Rows are points. Two turns around zero, p and q, are shown by what they do to some points. Write where each new point lands after one turn and then the other. Backwards means that the second turn is done in reverse. Each puzzle has new turns, and all numbers are rounded.

Turn p:
[ 0.07 -0.19] => [0.19 0.06]
[-0.10 -0.23] => [ 0.22 -0.11]
[ 0.03 -0.07] => [0.07 0.03]
[-0.37  0.00] => [-0.02 -0.37]
[0.36 0.50] => [-0.48  0.39]
Turn q:
[-0.30  0.16] => [0.00 0.34]
[ 0.05 -0.28] => [-0.22 -0.18]
[-0.39  0.14] => [-0.06  0.41]
[0.38 0.16] => [ 0.32 -0.26]
[ 0.25 -0.19] => [-0.05 -0.31]
Where do these land?
q, then p: [0.16 0.14] => [0.09 0.19]
p, then q: [-0.26 -0.18] => [-0.16 -0.27]
p, then q: [0.33 0.17] => [0.23 0.29]
p, then q backwards: [-0.51 -0.10] => [ 0.49 -0.18]
p, then q: [ 0.28 -0.03] => [0.27 0.09]

Turn p:
[ 0.02 -0.06  0.31] => [ 0.17 -0.04  0.27]
[ 0.31 -0.14  0.02] => [ 0.22 -0.24 -0.09]
[ 0.03 -0.22  0.08] => [ 0.01 -0.21  0.11]
[ 0.11  0.37 -0.06] => [ 0.16  0.30 -0.20]
[-0.34 -0.34  0.19] => [-0.26 -0.17  0.41]
[-0.12  0.38 -0.54] => [-0.28  0.35 -0.50]
Turn q:
[0.19 0.18 0.07] => [-0.06  0.07  0.25]
[-0.05  0.14  0.00] => [-0.15 -0.01  0.03]
[0.08 0.01 0.36] => [ 0.09 -0.25  0.26]
[-0.25 -0.79 -0.11] => [ 0.57 -0.13 -0.60]
[-0.10  0.21 -0.05] => [-0.24  0.01  0.00]
[ 0.14  0.24 -0.27] => [-0.20  0.32  0.06]
Where do these land?
p, then q backwards: [-0.35 -0.16 -0.46] => [-0.40  0.41 -0.16]
p, then q: [ 0.16 -0.19  0.17] => [ 0.29 -0.02  0.08]
q, then p: [-0.05  0.39  0.31] => [-0.14 -0.08  0.47]
q, then p: [ 0.24 -0.03 -0.02] => [0.22 0.10 0.02]

Turn p:
[ 0.09 -0.29  0.31] => [-0.07 -0.36 -0.23]
[-0.12  0.58 -0.14] => [0.40 0.38 0.26]
[-0.20 -0.16 -0.24] => [-0.26  0.02  0.24]
[ 0.23 -0.12  0.07] => [-0.07 -0.03 -0.26]
Turn q:
[ 0.14  0.35 -0.51] => [-0.01  0.50  0.38]
[ 0.10 -0.33  0.39] => [ 0.04 -0.25 -0.46]
[-0.08  0.08  0.18] => [ 0.14 -0.16  0.02]
[-0.16 -0.09 -0.06] => [-0.16 -0.09  0.06]
Where do these land?
q, then p: [ 0.10 -0.26 -0.14] => [0.01 0.11 0.29]
p, then q backwards: [-0.18  0.28  0.44] => [-0.04  0.35  0.43]
p, then q: [ 0.05 -0.23 -0.08] => [-0.16 -0.14  0.13]
q, then p backwards: [ 0.18 -0.24 -0.30] => [ 0.24 -0.10 -0.33]
p, then q: [-0.41  0.43  0.23] => [ 0.35  0.10 -0.52]
p, then q: [ 0.25  0.01 -0.14] => [0.00 0.10 0.27]
